Each row is a point. The points of each table are mixes of a few directions, plus a little noise. How many directions does each table use, and how many do they share? Where both have some left over, give the other angles between the two spaces (their principal angles), to ten degrees, smallest first.

First:
[[-76  27  38]
 [ 31  16 -22]
 [-30  -2  18]
 [ 74 -42 -33]]
Second:
[[-14   5 -29]
 [ 25  -7  45]
 [-14  13 -85]
 [ 32  -3  11]
 [-34 -14 107]
 [  9   7 -54]]
Directions: first 2, second 2, shared 1; angles 70

First:
[[ -3 -65 -77 -20 -81 -12]
 [-35  54  60  -5  33 -15]
 [ 21  15  22  26  13 -28]
 [-23  41  54   6  31 -32]
 [-19 -48  -1   8  63  72]
 [ 33  -5 -29 -12   7  63]
 [ 32  19 -27  -4 -67 -42]]
Second, 9 rows:
[[-19  -8 -41 -28 -90 -54]
 [  0  -3 -19  -7 -41 -24]
 [ -4 -32 -18   3  -3   6]
 [  0 -63 -11  20  45  48]
 [-78 -46   2 -21  34  47]
 [ 37  18   7  17  12  -3]
 [ 49 -18 -29  20 -32 -25]
 [ 56 121  62  14  23 -30]
 [-40  30  49 -11  59  35]]
Directions: first 4, second 3, shared 3

First:
[[ -40  -11  -57  -14   33   15   21   24    7    3   21]
 [   5   18   12   -2  -19    4  -25   16  -23  -25   36]
 [   6   20  -13   -9   -3   -9   -9   10    9    8   45]
 [ -36  -40  -43    1   48    1   43   -7   26   27  -49]
 [  55   55   58   12  -62   39   14  -28   -4   10 -121]
 [  -5  -35   -9   -3   25  -25   10  -17   24   19   30]
 [   6  -29   35   -3  -13   -1  -18  -13  -22  -30   51]
 [   8   24   17   18   -8  -24  -36   15  -17  -12  -13]]
Second:
[[-42 -10 -33   9  30 -19 -23  46 -19 -24 -15]
 [-23  19  -1  -3   7  68  28 -50  -4 -15 -94]
 [ 24  24  20 -14 -28 -36 -47  15   9 -13  47]
 [ -4 -19  -5   9  15 -20  -1  10  -4   6  17]
 [  8 -30 -15   7  12  32  75 -24  13  47 -17]
 [ 26 -45  21  22  10 -53   0  -7   3  28  75]
 [ -6  12  -5 -12   3 -32 -31  11  23  -8 -19]
 [ 11   5 -17 -11 -16  -9   2  48   1   9  43]
 [  6  44  33  -8 -30  69   0 -52 -22 -34 -37]]
Directions: first 5, second 5, shared 3; angles 40, 50

First (11 x 14):
[[ -7   6  -4   0 -37   3  -4   0  -2   6 -16  -2  10  -2]
 [ -8   7  -5  -1 -45   4  -5   0  -2   7 -20  -3  12  -2]
 [ -6   5  -4   0 -32   3  -4   0  -2   5 -14  -2   8  -1]
 [ 20 -17  11   1 105 -10  11  -1   6 -16  46   6 -28   4]
 [ -2   1  -1   0  -9   1  -1   0   0   1  -4   0   2   0]
 [-14  12  -8  -1 -76   7  -9   1  -4  12 -33  -4  20  -3]
 [-15  13  -9  -1 -82   8  -9   1  -5  13 -36  -5  22  -3]
 [ -7   6  -4  -1 -36   3  -4   0  -2   6 -15  -2   9  -1]
 [  0   1   0   0  -3   0   0   0   0   0  -1   0   1   0]
 [ 23 -20  13   2 121 -11  13  -1   6 -19  52   7 -32   5]
 [ 17 -15  10   1  93  -9  10  -1   5 -15  40   5 -25   4]]
Second, 8 rows:
[[ -2   6   8   7  61   1  15  -1  15 -12  34  -2  -3  -1]
 [ 24 -30 -13 -20 -83  -8 -32   1 -35  23 -59   6 -17   9]
 [ 20 -21  -3  -8   2  -8 -11   0 -17   4  -9   4 -19   6]
 [ -3   4  -2  -1 -28   2  -4   0  -3   4 -13  -2   8  -1]
 [ -1   6  14  11 103  -2  23  -2  21 -20  55   1  -9  -3]
 [ 10  -9   3  -2  26  -4   0  -1  -1  -4   9   1 -12   3]
 [ -8   9   1   4   2   4   5  -1   6  -2   5  -2   8  -2]
 [-38  37  -5  10 -79  16   4   0  13   7 -22  -9  41 -11]]
Directions: first 1, second 2, shared 1

First:
[[ 12  51  -7 -17   6   7 -31 -49 -10  10 -48  11 -46 -10   9   8 -28 -37
   13   6]
 [-17 -27  -4  23 -16 -13  36  65   8 -13  73 -27  67   7   0   3  46  66
    7   0]
 [ -5 -86  23   5  10  -2  17  15  18  -3  -1  19   5  12 -19 -19  -4 -16
  -47 -22]
 [  1 -75  25  -6  16   4   3 -10  15   0 -32  30 -23   9 -19 -20 -26 -41
  -49 -22]
 [  6  -9   9 -11  11   6 -16 -30   1   5 -37  19 -35   0  -5  -7 -26 -38
  -17  -5]
 [ -1 106 -34   6 -24  -4  -4  13 -19   0  43 -42  28 -14  24  29  32  58
   73  32]
 [ 11  39  -4 -16   6   8 -29 -44 -11   8 -42  10 -41  -6   6   4 -23 -33
   10   8]
 [ -9 -60  14   7   3  -2  20  23  13  -5  16   6  16   8 -14 -14   5   3
  -28 -14]
 [ -1  54 -17   7 -15  -2   5  15  -8  -2  31 -26  23  -7  12  17  24  38
   38  16]]
Second:
[[ 38  16 -10 -42 -41  -3 -24  -2  23 -49 -20  13  75  -1 -20  17  27  17
  -66 -32]
 [-14 -31   7  16  10  -1  17  16   0   9  18  -3  -5   5   0  -9   0   4
    6   3]
 [-20 -56  18  21  26   1  20   8  -1  20   7   6 -35   8  -1 -20 -18 -19
    3   3]
 [ 33   0 -12 -34 -54 -10  -5  33  30 -60  18   1 121   3 -25  19  56  54
  -72 -36]
 [-20  -2   4  23  23   3  10  -3 -14  29   7  -7 -48  -1  13  -9 -18 -12
   41  20]
 [  4  75 -16  -4   1   4 -21 -28 -18  13 -15 -10 -30 -12  18  13 -10  -5
   46  21]
 [-35 -16  10  39  40   4  22   0 -21  46  16 -11 -75   1  19 -17 -29 -19
   62  31]
 [ 15  15  -2 -19  -5   3 -20 -23   3  -8 -31  12  -4  -3  -4   4  -9 -18
  -19  -8]]
Directions: first 2, second 3, shared 2

First, 11 rows:
[[-19   1 -13   2 -11 -16  25  11   0   8 -18  -8 -10  12  -4  -9  -6  -7
   19  -9   2 -13   9  13   1  -6   5   3  14 -20 -14  13]
 [ -3  12  -6   6   0  -6  21   8   2   7 -18  -3 -11  11  -3 -17 -10 -10
   17  -6   5 -16   2  13  -9  -7  10   4  13 -22 -17   5]
 [-41  10 -39  -8 -26 -43  26  16 -14  15 -27 -13   3  23   2  -7  21  -3
   21 -19 -18  -9  13  27  -8   6  13 -16  22 -40 -10  25]
 [-57 -30 -18  -3 -26 -37  44  19   8   8 -22 -27 -17   9 -14   3 -15  -1
   37 -19  10 -13  24   7  34 -14  -3  19  20 -17 -14  27]
 [ 63  20  42  16  37  54 -21 -17  11  -9  16  21 -10 -17   2 -14 -28 -11
  -16  20  23  -6 -23 -18 -17 -10  -2  13 -18  25  -5 -31]
 [-13   4 -23 -10 -11 -19 -11   2 -13   4  -1  -1  18   7   7   6  29   7
   -9  -4 -22  10   1   8 -10  15   4 -21   1 -10   9   7]
 [ 86  -1  73  18  53  84 -52 -34  20 -26  47  28  -5 -42  -2   8 -37   1
  -42  37  32  11 -29 -44   0 -10 -20  23 -41  68  15 -50]
 [-16  15 -32 -10 -14 -26  -5   6 -17   8  -9  -1  18  15  10   1  36   6
   -3  -8 -28   6   2  17 -18  16  11 -27   8 -23   6  12]
 [ 45  21  13   0  19  29 -44 -17  -8  -8  22  20  20 -10  12   4  19   7
  -36  17 -11  15 -19  -9 -24  14   1 -19 -19  21  18 -23]
 [  7 -44  35  -2   9  28 -25 -16  15 -18  36   0   1 -30 -10  31 -19  17
  -21  14  17  20   1 -38  39  -7 -25  21 -25  54  21 -16]
 [-55 -10 -36  -9 -30 -48  39  20  -5  12 -27 -21  -4  21  -4  -3   8  -2
   30 -22  -9 -10  20  22  12  -2   6  -2  25 -34 -12  30]]
Second:
[[  -2   20    7  -10   -8  -11  -22   23   15    0  -32  -16   -5  -15
     2    1  -26   -7   -3   -8   10   -6    2  -27   -6   17   17  -14
    -8   -5   32   18]
 [  -9   13    3   -2   -3   -3   -4    8    0   -7  -11  -13    1  -11
     2    4  -12  -10   -1   -8    3  -11    1   -3   -9    6   10  -15
    -1  -18    4    4]
 [   1  -12   -4    6    5    7   13  -13   -9    0   19    9    3    9
    -1    0   16    4    2    4   -6    3   -1   16    4   -9  -11    8
     4    2  -19  -10]
 [   2    6    3   -4   -4   -5   -9    9    7    2  -13   -4   -4   -4
     1    0  -10    0   -1   -1    4    1    1  -13    0    6    5   -2
    -3    3   15    7]
 [   4    4    2   -3   -3   -4   -8    7    7    3  -10   -1   -4   -2
     1   -2   -7    2   -1    1    3    3    0  -11    2    5    3    1
    -3    7   13    6]
 [  30    7    8  -15  -11  -19  -39   30   35   21  -41    7  -18    0
     0  -12  -25   17   -3    9   13   23    2  -54   17   21    8   17
   -16   48   64   28]
 [   0    1    0    0    0    0    0    0    0    0   -1   -1    0    0
     0    0   -1    0    0    0    0    0    0    0    0    0    0    0
     0    0    0    0]
 [  47   -8    5  -14   -9  -17  -39   23   38   31  -32   25  -22   15
    -3  -19  -12   32   -2   21   10   39    0  -55   30   17   -3   38
   -17   77   66   26]
 [ -36    3   -5   12    8   14   32  -22  -31  -24   28  -17   18  -10
     2   15   13  -24    2  -15  -10  -30    0   46  -23  -16    1  -27
    14  -58  -55  -22]
 [ -38  -34  -18   31   24   37   76  -65  -62  -27   92    9   30   17
    -2   15   63  -13    8   -3  -29  -22   -3  102  -14  -47  -31   -5
    30  -57 -121  -57]]
Directions: first 3, second 2, shared 0; angles 60, 90

First (8 x 32):
[[-37  17  36 -27  49   4  45  29 -27 -16 -36  40 -19  13 -14 -10   4  28
   26  26 -58 -29  33  23  21  -9 -47  18  28  49  -5 -58]
 [-32  -4   4 -23  24  19 -11  24  -1 -30 -33 -14 -13  33 -12 -22 -18 -12
  -33   0  24 -14  -9 -26 -19  -2  15   9  -8 -21 -10 -24]
 [ -7   0  12  37 -31 -52  29 -31 -15 -25 -23   4  16 -20  -4  12   2 -32
   46   2 -39  13  15  12   8   6 -39 -20   6   9  25  13]
 [ 30 -34 -58 -27  -8  68 -60  10  41  36  45 -64  28  -3  25  -9   6  21
  -73 -53  94   5 -57 -31 -23  20  89  -8 -48 -70 -16  21]
 [ 44  34  10  28 -19 -37 -45 -22   8  28  51  37 -57  29 -19  13 -23 -34
  -20  52  32  31   7  -8 -23 -38  14  17  18  15 -21  67]
 [ 26 -10 -28 -10  -6  31 -50   4  26  22  34 -27  -6  14   6  -5 -10  -4
  -54 -13  68   8 -32 -27 -25  -1  55   3 -21 -37 -16  30]
 [-38   4  22 -48  60  40  47  44 -19  -4 -30  22  -2   4  -1 -15  15  59
   14   2 -52 -40  22  22  31   4 -29  18  17  39  -8 -78]
 [ 12  -7   0  69 -69 -76  47 -61 -13 -12  -8   0  52 -66  16  34  24 -26
   91 -19 -70  28  19  38  29  19 -58 -42   4  16  45  33]]
Second:
[[  38   25   -7  -34  -13    9  -87  -27  -25   82   65   -2  -59  -14
   -15   54  -17   53    0   25   35   14   14   22    8    1   25   59
   -45   25  -29   22]
 [  -6    8   11   85  -98  -18   24  -22   33   24   20   -9   10  -16
   -51    7   47  -37   41  -25   33   10    6  -32   26  -34    1   12
    31  -43   24   83]
 [  44   23   10    9  -16   -2  -54  -40  -36   69   69   37  -29  -74
   -27   54    7   59   31   20    2   17   11   15   58    2   23   63
    11    6    0   60]
 [   7   23   11   33   -4  -26   34   -1   18  -11    2   31   -2   -5
   -13   -6    9  -26   16    4   -6   15   19  -18   20  -16  -14   -3
    22   -9   15   39]
 [  -3   -4  -18  -69   52   17  -30   20   -8   -6  -16  -22  -22   48
    36   -6  -40   11  -42   16    4   -8    0   21  -49   17    0  -12
   -52   34  -31  -69]
 [ -31  -59  -20  -77   66   43   -7   31  -31  -50  -56  -41   38   22
    59  -28  -28   29  -47  -10  -36  -40  -44   32  -49   45    3  -41
   -20   21  -15 -121]
 [  -9   18    8   35  -12  -24   48   11   36  -28  -17   11    5   27
    -9  -21    9  -50    6   -5    4   13   18  -27   -5  -23  -20  -22
    13  -14   13   24]
 [   3   11   16   56  -20  -22   43   -8    9  -13    3   36   20  -34
   -21   -4   27  -20   33   -6  -17   12    9  -20   41  -13  -11   -2
    50  -25   30   54]
 [ -14  -23  -24  -75   35   31  -43   17  -12    1  -16  -48  -14   46
    34   -5  -36   24  -45    4   12  -20  -16   27  -56   22    8  -10
   -56   29  -35  -83]
 [ -17   -5   11   70  -69  -12   41   -9   29   -6   -3   -9   25   -8
   -32  -10   39  -40   30  -27   13    2   -5  -27   17  -24   -4   -9
    35  -40   23   53]
 [ -12  -16   -1  -34   78    3   35   28  -11  -66  -46   16   28    9
    41  -32  -19   -2  -24    6  -48  -12   -8    8  -14   23  -15  -39
    13   12    5  -61]]
Directions: first 4, second 4, shared 0; angles 30, 50, 50, 50
